Rows are points. The window is the flat piece filled in between its corners: a triangle in 3 columns, a solid with four corners in 4, and so on. A path goes straight from each point to the next, and from the last back to the first. List the points from which the path goes on through the window.

Window:
[[-0.30  0.61  0.64  0.16]
 [ 0.22 -0.28  0.21  0.04]
 [ 0.23 -0.25 -0.59  0.24]
 [ 0.29 -0.21 -0.29 -0.23]]
Path:
(1): [0.16 0.88 0.03 0.27]
(2): [-0.45 -0.29  0.91 -0.05]
(3): [-0.58  0.09 -0.06  0.45]
(4): [0.16 0.17 0.12 0.19]
(5): [0.15 0.64 0.40 0.39]
(6): [-0.55  0.06  0.38 -0.24]
(7): [-0.26 -0.19 -0.63  0.13]
(8): [ 0.54 -0.23 -0.40  0.27]
(9): [ 0.76 -0.14  0.29 -0.03]
(10): [-0.29 -0.30 -0.20  0.02]
(11): [-0.40 -0.48  0.71 -0.01]
(12): [ 0.39  0.58 -0.13  0.36]
Through the window after points: 1, 5, 7, 9

Window (6 x 6):
[[ 0.10 -0.61 -0.43  0.61  0.00  0.79]
 [ 0.35 -0.18  0.08 -0.45  0.33 -0.34]
 [-0.32 -0.11 -0.39 -0.26  0.00  0.27]
 [ 0.47  0.75 -0.54  0.89  0.63 -0.50]
 [-0.25 -0.18 -0.15  0.15  0.59  0.56]
 [-0.02  0.05  0.13  0.00  0.09 -0.71]]
Path:
(1): [ 0.58  0.25  0.30  0.73  0.25 -0.17]
(2): [-0.06  0.02 -0.64  0.30  0.47 -0.29]
(3): [-0.10 -0.46 -0.03  0.03  0.32 -0.68]
(4): [ 0.28  0.14 -0.03 -0.23  0.28  0.02]
(5): [-0.02  0.13 -0.04 -0.05  0.39  0.29]
(6): [-0.30 -0.57 -0.08 -0.11  0.12  0.06]
(7): [ 0.24 -0.50 -0.50 -0.32  0.74 -0.70]
(8): [ 0.23  0.74 -0.36  0.83  0.35 -0.01]
(9): [ 0.39 -0.17  0.35 -0.08  0.30  0.80]
(10): [-0.17 -0.66 -0.56  0.09 -0.01 -0.19]
(11): [ 0.07  0.01 -0.73  0.49  0.52 -0.54]
(12): [ 0.37 -0.11  0.32  0.39  0.07  0.55]
(13): [-0.01  0.37 -0.07  0.23  0.01  0.31]
(14): [-0.06 -0.42 -0.55  0.32  0.47 -0.40]
(15): [-0.10 -0.03 -0.57  0.04  0.17 -0.16]
(16): [ 0.14  0.00  0.20 -0.06 -0.07  0.44]
Through the window after points: 3, 7
